Rows are points. Each copy is the shape, with its points in the same order, turned, moved and blurred by noise. Is it also mirrored, or only turned?

Shape, 7 rows:
18	60
10	40
34	-4
65	56
-48	1
-31	-23
-7	-64
Copy 1, 7 rows:
43	56
23	34
27	-19
77	28
-41	16
-39	-7
-31	-59
Copy 1 is: only turned
Copy 2 (7 x 2):
46	-38
32	-28
23	17
83	-5
-36	-45
-44	-12
-49	32
Copy 2 is: mirrored
Copy 3:
44	66
37	47
61	5
91	62
-22	4
-2	-18
23	-58
Copy 3 is: only turned
Copy 4, 7 rows:
12	62
16	44
50	12
58	79
-25	-16
2	-32
39	-60
Copy 4 is: only turned

Shape (7 x 3):
-125	-27	-9
32	23	56
39	20	-29
0	-20	64
-1	13	47
3	-14	-24
39	-37	-17
Copy 1, 7 rows:
-102	26	38
71	25	46
45	2	-28
26	8	79
34	32	41
7	-10	0
40	-44	0
Copy 1 is: only turned
Copy 2:
-107	-77	-32
15	19	64
26	32	-20
-3	-37	64
-11	-1	52
5	-11	-26
42	-21	-18
Copy 2 is: only turned
Copy 3 (7 x 3):
-116	3	-66
20	39	47
44	-34	5
6	63	9
-10	32	29
18	-8	-31
53	17	-45
Copy 3 is: mirrored

Shape, 8 rows:
16	80	1
-77	-13	-27
-31	35	-32
-40	-8	-31
-14	-11	39
34	30	82
26	25	31
-16	59	51
Copy 1:
44	-9	-60
-81	-14	-3
-23	10	-34
-48	2	2
-12	-65	13
59	-98	-16
39	-43	-8
17	-68	-50
Copy 1 is: mirrored
Copy 2 (8 x 3):
19	75	-24
56	-52	-30
35	10	-45
26	-35	-33
13	-9	29
-8	60	64
-11	42	22
43	55	32
Copy 2 is: mirrored
Copy 3:
-20	30	-78
1	79	46
8	64	-17
17	55	23
-35	-1	22
-69	-41	-35
-26	-13	-32
-68	25	-38
Copy 3 is: mirrored
Copy 4, 8 rows:
77	32	17
31	-88	-13
61	-29	-15
23	-61	-20
-5	-26	32
7	36	91
6	20	34
61	-8	69
Copy 4 is: mirrored

Shape (9 x 4):
77	24	15	-38
-20	10	7	-25
15	15	2	-5
48	47	11	-75
18	-22	66	14
-22	-65	0	3
21	40	59	-93
-24	-35	1	41
-40	-73	-4	-9
Copy 1 (9 x 4):
73	8	12	-85
-14	23	11	-33
14	20	-2	-39
34	38	15	-108
30	-23	58	-12
-36	-57	-2	-10
13	40	61	-114
-20	-24	-2	23
-48	-56	-3	-20
Copy 1 is: only turned
Copy 2:
58	-38	71	-66
2	5	9	-41
16	-11	39	-23
28	-8	68	-101
77	-12	-3	-9
1	-49	-33	0
48	21	27	-120
7	-25	-11	32
-17	-49	-50	-10
Copy 2 is: mirrored
Copy 3 (9 x 4):
61	7	50	-8
-36	18	27	-6
1	11	17	14
32	40	61	-44
-9	-33	68	50
-41	-61	2	15
-2	33	114	-46
-40	-32	-9	49
-65	-63	1	-3
Copy 3 is: only turned

Shape, 9 rows:
80	-86	21	-25	53	36
-54	-14	12	32	-53	-22
9	-22	-28	31	47	32
-30	52	38	42	-14	38
85	-59	-40	-56	22	64
13	36	0	51	4	-15
-37	37	-19	-34	13	-33
-38	84	35	48	-30	-45
0	6	-6	43	-56	-16
Copy 1:
91	-86	-6	1	6	40
-73	-14	3	15	-23	-37
8	-20	-41	38	52	26
-49	44	55	54	24	9
85	-29	-54	8	-16	76
-4	28	6	42	29	-40
-36	46	-24	-46	28	-10
-58	73	44	26	18	-67
-27	12	-20	44	-36	-38
Copy 1 is: only turned
Copy 2, 9 rows:
-45	-63	-26	96	53	-9
14	-16	40	-22	-70	-60
29	-49	-34	15	13	5
28	2	55	-26	-29	32
-77	-52	-84	69	21	10
59	16	7	17	-23	3
15	33	-7	-52	15	-48
60	62	57	-31	-39	-22
15	-1	12	5	-79	-29
Copy 2 is: mirrored
Copy 3:
39	-132	-4	2	-16	36
34	62	8	10	41	38
-17	-35	-42	20	-22	40
-15	54	41	6	-45	47
73	-104	-57	-14	-60	36
-11	24	4	38	-25	-11
-3	36	-28	-56	1	-20
-17	96	48	10	-8	-21
44	48	-2	41	-1	13
Copy 3 is: mirrored
Copy 4:
59	-55	56	-33	57	-6
-56	-2	-61	46	-24	-1
4	2	61	24	-9	7
-46	55	-19	34	9	64
77	-18	47	-77	-7	-5
7	42	0	76	-6	14
-33	70	-10	11	6	-53
-46	81	-60	90	11	13
-1	10	-51	48	-30	5
Copy 4 is: mirrored

Shape:
13	-4	-47	-56	13	-34
-31	-7	-28	23	-84	-11
-1	-37	22	-20	-5	-59
-27	-19	32	-141	-33	-23
-11	-10	32	-58	11	-63
42	-52	-29	64	8	5
41	1	-15	47	34	72
74	2	72	-33	-43	-32
-55	-3	-34	-49	-25	9
27	24	-20	62	30	-29
17	-8	44	-72	20	-20
-11	-7	-30	75	38	41
Copy 1, 12 rows:
34	28	-42	2	-14	-30
-63	-40	13	-18	22	-43
26	-22	9	61	-24	-20
18	15	-3	7	-139	-34
26	26	10	68	-54	-36
24	-43	-8	12	87	26
6	9	-3	-24	71	91
60	-13	105	-12	-40	-9
-40	15	-40	-4	-42	-10
10	29	21	35	87	5
52	28	20	31	-64	8
-23	12	-23	18	77	68
Copy 1 is: mirrored
Copy 2, 12 rows:
30	13	-46	-52	35	-39
4	21	-32	7	-73	-12
-48	2	-8	-28	24	-54
-31	2	-6	-146	10	2
-38	35	-11	-62	34	-36
21	-54	-21	66	21	-42
50	-40	-1	63	49	44
-9	-5	85	-47	1	-56
5	12	-58	-48	-21	25
22	37	-16	62	36	-32
-21	5	18	-71	66	-13
13	-17	-42	88	28	25
Copy 2 is: only turned

Shape (14 x 8):
60	18	40	18	-45	-1	107	1
14	11	-49	21	-42	-24	-39	-38
-83	-6	-48	38	-28	-34	11	26
4	-29	-39	40	-43	-13	-41	-49
7	-26	-37	54	-22	57	-49	-16
14	-21	10	19	33	19	-36	19
-6	-1	-52	6	28	5	79	-58
-12	-48	-51	27	-24	-14	-15	18
-21	-52	23	-68	-43	-28	-33	8
60	7	-13	-57	65	55	-3	-65
-75	11	-25	34	-10	153	-22	20
35	-21	-45	1	-36	-30	45	18
52	-92	20	16	-9	-21	-38	6
-74	-44	9	45	-15	72	-56	20
Copy 1 (14 x 8):
7	58	7	16	-23	-36	107	-37
20	31	-15	20	-24	-36	-63	-24
-89	-4	-40	34	-2	-11	-36	-48
29	-6	7	40	-25	-20	-59	-37
37	10	16	51	14	40	-55	-23
0	18	41	3	45	13	-23	4
0	-25	-53	27	-31	-38	42	55
-8	-20	-23	5	15	-2	-42	-54
-33	-9	41	-83	-33	-9	-41	-40
68	17	8	-49	-21	-5	3	89
-36	34	-1	49	-15	155	-16	12
3	9	-45	-15	14	-35	18	-54
45	-29	68	-28	30	-18	-21	-52
-54	-15	46	29	0	100	-56	-18
Copy 1 is: mirrored
Copy 2:
76	-21	13	26	-5	58	102	10
14	14	-50	52	-18	2	-39	-27
-64	32	-57	54	-41	-29	27	40
-21	-10	-35	69	-22	28	-52	-34
-24	-7	-41	54	7	66	-63	32
-13	0	-3	12	57	16	-24	35
-18	-31	-96	24	30	39	62	-36
-35	-29	-48	51	-11	-11	-21	39
-41	-19	26	-40	-42	-27	-14	-12
16	-19	-59	-58	89	60	-25	-48
-79	40	-67	-9	10	128	-28	92
37	-46	-45	29	-21	-10	26	22
-12	-61	46	32	29	1	-49	14
-105	18	4	30	15	69	-42	76
Copy 2 is: only turned
Copy 3 (14 x 8):
25	-13	35	-3	-94	16	69	34
8	-21	3	25	-39	-29	-74	-46
-85	-19	-40	-12	-18	-49	-26	15
-17	-58	12	2	-31	-2	-70	-49
30	-49	-10	-37	6	1	-71	-30
16	-29	36	-6	42	-4	-39	16
-4	-5	-40	31	-25	28	42	-50
-39	-39	-25	7	-15	-6	-62	17
-66	10	63	11	-29	48	-84	27
67	34	30	22	25	70	-6	-47
39	11	-62	-140	32	9	-45	-16
-8	-30	-8	38	-63	6	-15	36
-13	-94	67	24	-4	48	-48	24
-25	-41	7	-102	39	3	-76	-4
Copy 3 is: mirrored

Shape, 14 rows:
-52	12	-24	24	35	29	-56	83
34	-9	52	50	53	13	-56	39
-32	30	18	-55	-10	-63	42	66
-29	-1	-17	-42	64	-16	24	-34
3	-59	27	-60	-43	48	-33	21
2	-38	46	-52	-41	29	-15	-5
31	71	-36	52	60	47	19	76
4	1	37	-11	-42	43	19	14
31	-28	45	-38	1	-32	16	-74
-44	-68	-51	78	44	30	-13	-10
-30	-52	107	-20	-82	-5	-43	-34
-33	-31	54	4	73	46	16	-29
-16	32	25	25	7	45	-17	-51
39	-2	-10	43	-1	-23	27	23
Copy 1:
-52	19	-76	-38	0	-17	-1	37
55	-28	-42	-24	29	-32	-29	13
-31	-19	39	-74	-50	-51	79	46
-56	-3	51	11	33	-39	60	-9
-32	-59	42	-8	-32	38	-29	71
-8	-55	69	-24	-27	40	-14	22
27	17	-80	-54	59	11	84	11
-2	-54	27	-36	-17	54	19	7
22	-61	109	18	-6	-28	27	-18
-73	-59	-60	45	37	-24	3	-57
2	-81	81	-22	-85	11	-63	-19
-40	-42	43	-39	72	-26	-21	-37
1	4	24	-16	11	31	0	-56
20	-52	-18	-5	-11	-27	75	1
Copy 1 is: mirrored
Copy 2 (14 x 8):
-43	-3	31	32	86	61	-24	78
57	-26	49	58	44	12	-30	44
-58	54	56	-36	18	-17	54	28
-27	8	-7	-3	66	16	21	-60
4	-47	-16	-63	-21	39	-17	52
7	-34	10	-51	-36	27	-15	20
14	64	8	104	53	72	36	55
-5	-12	26	-4	-40	53	12	21
18	-19	5	-24	-28	-30	-4	-68
-46	-90	-22	84	64	41	-7	0
-9	-79	73	-60	-66	-1	-48	3
30	-57	35	6	50	61	25	-45
1	-10	32	40	-6	70	-40	-38
-13	3	5	68	-9	-14	22	24
Copy 2 is: only turned

Shape, 13 rows:
28	-43	23	-22	4	12	47	4	44
-53	-25	-36	-57	-122	-22	-71	36	-47
-41	3	-24	-59	5	-31	-35	-70	16
8	-9	-6	11	42	55	66	85	-5
-24	6	59	0	18	7	44	-9	-7
8	52	21	-53	-49	14	-4	-55	15
10	81	35	-49	8	-39	-8	-26	64
46	-1	-43	35	-59	22	16	-32	-25
-55	-20	-34	-10	-50	-49	-43	36	-25
-44	33	35	-27	37	33	43	-7	101
-36	-27	-54	-75	-25	-20	-36	16	-65
25	-27	46	7	74	37	19	57	18
-14	30	0	-57	-39	-54	29	-3	10
Copy 1, 13 rows:
16	-4	19	-25	-23	33	35	-6	69
9	-64	-54	-27	-106	-47	-50	89	-48
-78	-28	14	5	-21	-43	9	85	45
4	-33	8	-50	21	66	27	-66	-13
-12	7	59	4	-11	13	53	5	-10
-37	54	-16	-5	-23	-2	25	86	11
-40	60	45	-59	30	-34	19	73	34
11	16	-69	50	-7	-15	-11	-7	13
-4	-69	-3	-23	-50	-65	-33	32	-28
-78	43	52	-74	-17	17	70	-11	39
-19	-103	-28	-8	-28	-9	-21	80	-16
1	-16	75	-32	16	71	-5	-44	25
5	-9	-2	-39	-4	-46	44	72	4
Copy 1 is: mirrored
Copy 2:
3	-3	21	-33	30	21	11	18	28
21	52	-12	-1	-124	-9	-40	-48	-74
-6	4	79	-15	19	-23	-39	-56	-83
-63	26	-43	-27	24	-16	4	83	17
-44	-5	2	6	39	-10	39	-23	5
44	58	23	-3	43	5	37	-54	-77
28	90	63	12	80	-46	1	-36	-25
51	-34	-41	22	13	-3	12	28	-71
-11	12	4	34	-80	-39	-52	-22	-44
-41	62	55	-3	105	38	2	-14	-2
-25	18	26	-38	-69	-59	-24	-12	-81
-39	4	-16	-44	66	-23	-7	26	50
25	49	64	19	-8	-30	34	-11	-19
Copy 2 is: mirrored
Copy 3, 13 rows:
-10	-36	30	16	-43	-59	31	-9	24
-17	-51	-88	-72	-43	56	-93	32	-11
-29	-16	-49	-64	52	-61	-15	11	15
41	-33	61	66	-32	22	46	80	-1
-55	-35	58	24	6	-29	10	34	-10
-60	17	14	-78	-13	-43	-8	16	-21
-37	8	63	-68	-10	-83	-31	46	33
-18	69	-8	22	-31	21	-11	-7	-16
-14	-34	-49	-1	1	23	-89	34	31
-46	-45	81	-39	20	-41	73	47	55
33	-42	-80	-16	7	-9	-61	58	-38
38	-52	99	53	5	-29	10	22	0
-45	-19	-18	-25	-31	-48	-45	70	29
Copy 3 is: only turned

Shape (14 x 11):
-33	-21	-96	10	27	-12	15	23	74	-4	-5
9	-17	31	-15	-75	22	7	-42	-49	-39	12
40	63	-36	-28	-25	-83	14	-29	52	1	34
-33	11	27	35	52	54	-25	0	-19	100	-26
-3	-21	58	6	-35	32	7	-48	14	-14	54
3	-91	47	27	33	33	49	56	-19	23	-62
-17	-33	13	35	60	28	10	93	65	2	-38
-12	0	-12	58	-69	-16	35	-3	48	14	-22
13	-62	29	-23	6	69	-18	9	10	40	-66
-6	69	-59	20	-24	-52	-2	6	57	-71	-25
82	28	-55	32	-13	-7	6	-62	24	-48	19
15	6	-37	45	-51	-90	-35	-32	86	-57	-13
28	-69	23	13	-41	57	-25	76	-29	18	44
-3	-25	10	13	-18	-37	-16	-28	-38	-5	40
Copy 1 (14 x 11):
28	26	-70	62	49	38	-16	45	62	-15	-22
-36	-30	12	-20	-56	-21	5	-7	-38	-58	-11
40	11	-39	5	43	-40	18	-52	38	-17	64
-32	8	49	42	5	33	-29	27	-22	107	-46
-41	-60	47	-16	-29	6	-2	12	21	-30	16
-26	-18	35	28	35	6	50	116	-51	12	-87
-22	41	22	51	63	29	13	132	20	16	-20
4	8	-10	60	-31	-30	55	19	49	-5	-14
-66	-3	1	14	7	68	40	63	-60	29	-28
5	87	-38	60	25	-38	-4	-10	51	-63	30
31	-10	0	78	16	10	7	-55	-13	-78	47
-38	13	-61	90	25	-58	28	-14	63	-60	60
2	-49	10	6	-52	6	-15	119	-56	4	18
-18	-54	-5	13	1	-48	-36	4	-11	-14	-4
Copy 1 is: mirrored
Copy 2:
-22	-21	-82	-20	59	8	48	27	92	32	-15
-19	-26	4	-30	-42	29	-71	-4	1	-57	13
25	0	-48	-119	1	-22	28	-20	52	5	70
-22	-26	20	29	23	-29	-14	24	-37	115	-12
-37	-27	45	-24	21	32	-29	-19	-1	-36	40
5	-42	32	83	-6	-21	31	90	8	-9	-34
-32	-21	-7	26	77	-54	61	85	23	8	-40
-60	-28	-15	-19	-29	-41	40	-25	57	-7	7
-8	-76	46	1	3	-7	-19	74	14	31	-61
-17	37	-84	-87	26	-55	18	-27	66	-27	-18
34	-29	-57	-82	9	25	33	-63	0	-34	-17
0	-37	-56	-72	35	-73	16	-70	98	-51	12
-55	-96	-23	11	13	4	-17	83	-45	-39	20
11	-33	-29	1	6	-4	-45	-9	9	-19	57
Copy 2 is: mirrored

Shape:
40	-29	1	-36	-24	-32	-16	-80	11	35	-12
-12	-2	90	15	11	-4	-5	55	23	-48	41
44	-5	-19	10	-7	15	40	1	-6	47	-91
1	-7	17	16	-15	9	-55	14	-29	-27	24
18	15	-35	-60	-54	-5	68	6	12	-30	99
-14	-18	35	-10	-31	-11	-11	-35	-5	7	108
-4	-21	12	15	-5	-20	-54	69	-29	-61	61
19	-60	-12	30	-47	33	-7	-13	19	2	-69
6	-28	-31	-60	-26	67	17	21	24	18	22
-23	-45	-3	-19	-21	-37	-14	-21	-5	107	-79
44	-35	32	-23	7	16	-42	-27	-39	30	-77
-5	-24	-2	22	7	59	29	-37	-60	-9	-82
-1	-58	-65	-51	31	-13	1	-50	24	-16	58
-21	58	-89	-81	-10	3	-4	-111	52	-30	89
-31	-33	50	-37	-32	-26	-35	-4	-24	-64	9
Copy 1:
12	-7	-58	-37	-53	-61	-5	-57	19	14	-37
-24	-8	55	3	18	55	-65	13	20	-54	-32
56	7	23	50	-64	-76	30	27	-49	50	-22
-46	-33	-15	0	-12	30	-43	-20	-30	8	-9
22	30	-10	-47	-124	85	-11	-9	17	-41	54
-29	-13	-6	-78	-23	33	-12	-57	27	-14	35
-46	-65	-24	4	3	67	-61	2	-33	-40	29
28	-55	5	40	-61	-25	-12	-17	-22	50	-61
75	-10	-3	-42	-73	62	-15	-10	-29	46	-18
22	-32	3	-68	-15	-105	39	23	-28	59	-39
7	-6	-22	7	-30	-73	-31	-34	-78	23	-59
-8	0	39	60	-61	-27	30	-53	-78	27	-55
42	-37	-76	-31	-37	55	49	-46	12	-28	-27
-29	59	-105	-64	-98	97	52	-43	52	29	-11
-73	-32	-2	-36	-40	19	-41	-20	-30	-46	-48
Copy 1 is: only turned
Copy 2:
55	-55	17	8	-49	0	-13	-52	-8	24	22
1	46	32	-24	-16	54	19	99	-13	7	-5
87	-35	-25	84	1	19	29	-16	5	42	-64
21	30	-1	-22	-22	42	-51	21	-6	-10	-28
7	19	-83	-32	0	32	51	-7	18	-15	85
-18	10	1	-39	-35	69	-21	-9	-24	12	69
-3	48	-25	-41	-9	23	-68	71	-5	-27	-14
47	-68	-23	51	-53	53	-15	9	38	8	-60
25	-30	-62	-48	3	59	32	-13	40	37	-21
37	-50	-6	60	-41	-17	-32	-38	-1	122	-41
90	-31	16	10	-48	13	-18	-25	-35	34	-80
28	-23	-25	63	-39	51	25	-29	-32	-6	-107
-34	-80	-35	-50	1	-8	0	-35	-10	-20	21
-47	-13	-3	-55	8	-6	35	-124	63	-52	75
-2	29	0	-36	-96	11	-14	31	-11	-7	-20
Copy 2 is: only turned
Copy 3:
44	-17	1	-18	9	-64	9	-64	32	-26	-45
35	-4	27	3	-26	42	-39	36	42	66	52
0	-26	42	41	8	-16	22	8	-46	-30	-84
6	-30	-9	-17	-32	4	-82	-9	1	12	18
80	-17	-68	-53	5	27	31	44	24	-71	36
57	18	-25	-60	-6	23	-32	-52	34	-15	46
-14	-28	-26	-24	-31	8	-80	37	18	14	74
-20	-65	32	52	-21	8	-14	-32	20	-35	-47
34	-56	9	-36	31	45	-10	30	31	-71	-30
-67	23	51	-19	17	-33	18	-40	6	-27	-87
4	-58	60	-17	-9	-51	-27	-31	-19	18	-68
-15	-87	15	18	-9	32	5	-34	-70	17	-76
22	-54	-74	-41	78	-16	2	-28	57	-22	2
89	-8	-153	-70	30	7	-8	-28	69	-48	-68
2	-51	-13	-63	-62	1	-17	-14	42	44	25
Copy 3 is: mirrored

Shape:
-27	-39	-68	-25	-32	57	-38	-3	-40	-20	8	-10
-38	16	-35	-6	-54	81	12	44	-40	17	9	51
-20	1	77	42	-33	-33	-50	-4	-4	-16	-27	23
-26	-21	-35	-30	20	15	6	-63	7	-89	13	-40
-32	-64	-23	27	101	41	-38	-22	-16	-41	-1	27
15	66	98	-20	-20	-3	10	12	37	5	-11	5
-16	41	62	-12	-34	-2	-5	13	-31	69	14	-40
-45	-33	-41	-49	-45	55	29	89	6	-15	35	-22
33	-39	-38	-33	44	34	-23	-42	12	-11	8	33
-29	-101	-27	14	14	61	17	-89	-1	-17	15	5
34	47	23	50	11	-56	27	22	-2	23	2	36
-79	-6	-73	-11	-17	30	-29	35	34	19	39	41
28	-34	22	62	57	42	-41	-86	-24	-35	81	35
34	23	41	24	-43	-17	-22	58	37	22	-3	-7
3	-83	-23	-23	60	-3	-14	-52	-30	-41	60	74
Copy 1 (15 x 12):
-40	27	-29	-50	-13	37	-25	59	-58	21	67	-16
-15	20	-17	-64	-52	33	42	28	-71	5	24	69
37	52	28	29	-4	12	-17	-37	-29	2	-12	-44
-25	-21	-22	-6	76	29	-28	53	11	-24	105	-30
-29	-57	-23	-18	80	0	-70	1	-51	-7	-6	13
44	11	81	26	-2	6	52	-50	9	29	42	12
10	49	4	48	-43	-27	33	-11	-31	83	54	24
63	-15	-46	-48	-27	49	20	79	-59	40	76	27
-42	-72	15	-60	33	3	-40	24	-8	12	33	-10
-29	-22	-76	-66	69	-35	-53	-7	-9	8	64	-12
-10	-44	20	61	-45	11	44	-24	13	0	-34	11
19	-3	-13	-49	-48	17	-51	89	-43	-14	36	64
-48	-65	-20	-3	30	-22	-83	-82	-38	-30	52	-20
47	2	31	8	-52	38	10	-16	8	58	7	-11
-34	-92	-19	-40	38	-46	-52	18	-59	-38	35	-42
Copy 1 is: mirrored
Copy 2 (15 x 12):
-48	5	-53	-45	-5	27	-39	53	-34	-25	6	47
-30	29	-22	8	11	62	-54	61	21	50	36	41
24	16	23	40	-32	18	-22	-54	15	-5	-72	48
-26	1	-62	-77	12	28	34	-33	9	-81	3	21
4	-14	-24	-44	55	-38	51	-1	-36	-10	-5	95
65	32	16	34	-44	32	-22	-66	51	10	18	-28
-3	26	24	66	-25	-1	-86	-35	12	-24	34	-13
-18	-26	-27	-34	-37	36	-52	81	64	-23	68	45
9	-1	-31	-93	16	-13	0	-18	-40	17	9	20
-75	-19	-72	-68	8	-10	5	-57	-24	5	21	88
12	-19	66	17	33	8	-23	-39	45	34	-29	-33
-21	39	-37	-48	20	-22	-58	69	64	11	-3	48
24	-34	-68	-25	95	-3	-19	-88	-47	7	-27	63
39	-28	14	31	-53	3	-52	-8	45	19	-28	-24
6	-18	-1	-115	72	6	-21	-44	-35	-4	-4	92
Copy 2 is: mirrored
Copy 3 (15 x 12):
-33	-94	-45	-33	50	-40	-42	-39	-58	-27	-20	-3
-16	-34	-56	-45	-20	-48	-100	-4	-53	11	-34	23
-3	33	31	-5	-16	10	0	-48	-39	-76	-39	26
-47	-62	-22	-62	81	0	50	-33	16	-22	18	25
6	-71	-77	26	21	-7	74	-41	-35	-19	25	49
28	59	24	-34	6	64	-26	9	10	-23	-48	2
-22	9	55	17	15	52	-79	-11	-42	6	-35	-12
-5	-108	-17	-56	20	-42	-75	54	-14	-14	-49	32
43	-53	-51	-23	46	-21	33	-48	-15	8	-6	-27
-27	-113	-33	-35	-6	-7	48	-106	-7	16	5	23
31	57	36	18	-19	-21	-23	5	7	-3	35	4
-10	-63	-47	19	28	-86	-48	-12	9	-16	-60	31
35	-27	-53	12	40	22	20	-129	0	-13	69	62
49	11	38	-6	-16	5	-63	10	7	-64	-32	-20
62	-56	-30	-18	58	-47	60	-78	-46	13	25	74
Copy 3 is: only turned
Copy 4 (15 x 12):
-54	-26	32	-51	3	-39	-5	21	-54	-90	-37	11
-134	19	35	-24	-9	-41	-1	39	14	-56	-20	34
-15	4	-20	19	-142	-26	-2	-26	-8	-25	-31	56
34	-43	48	-8	2	39	35	-29	-6	-84	-42	15
-26	-70	-22	1	8	14	-28	-47	-12	-47	-126	41
9	44	25	23	-99	-26	6	15	68	23	14	67
-31	47	38	34	-69	-75	-28	8	18	3	23	-18
-90	-44	107	-39	-4	-14	-8	31	-13	-13	5	18
4	4	-12	-40	38	11	-20	-15	-4	-41	-53	58
-36	-32	-4	-39	17	9	-30	-90	-1	-109	-34	21
-44	58	-39	55	-66	24	15	15	0	51	-14	21
-94	9	53	-87	-24	-19	3	5	-18	-4	-82	8
-7	18	-26	16	-26	70	-87	-33	14	-103	-85	46
-34	9	-2	-10	-103	-5	-11	30	7	41	21	29
-21	12	11	-1	30	40	-47	-70	-58	-60	-92	80
Copy 4 is: mirrored
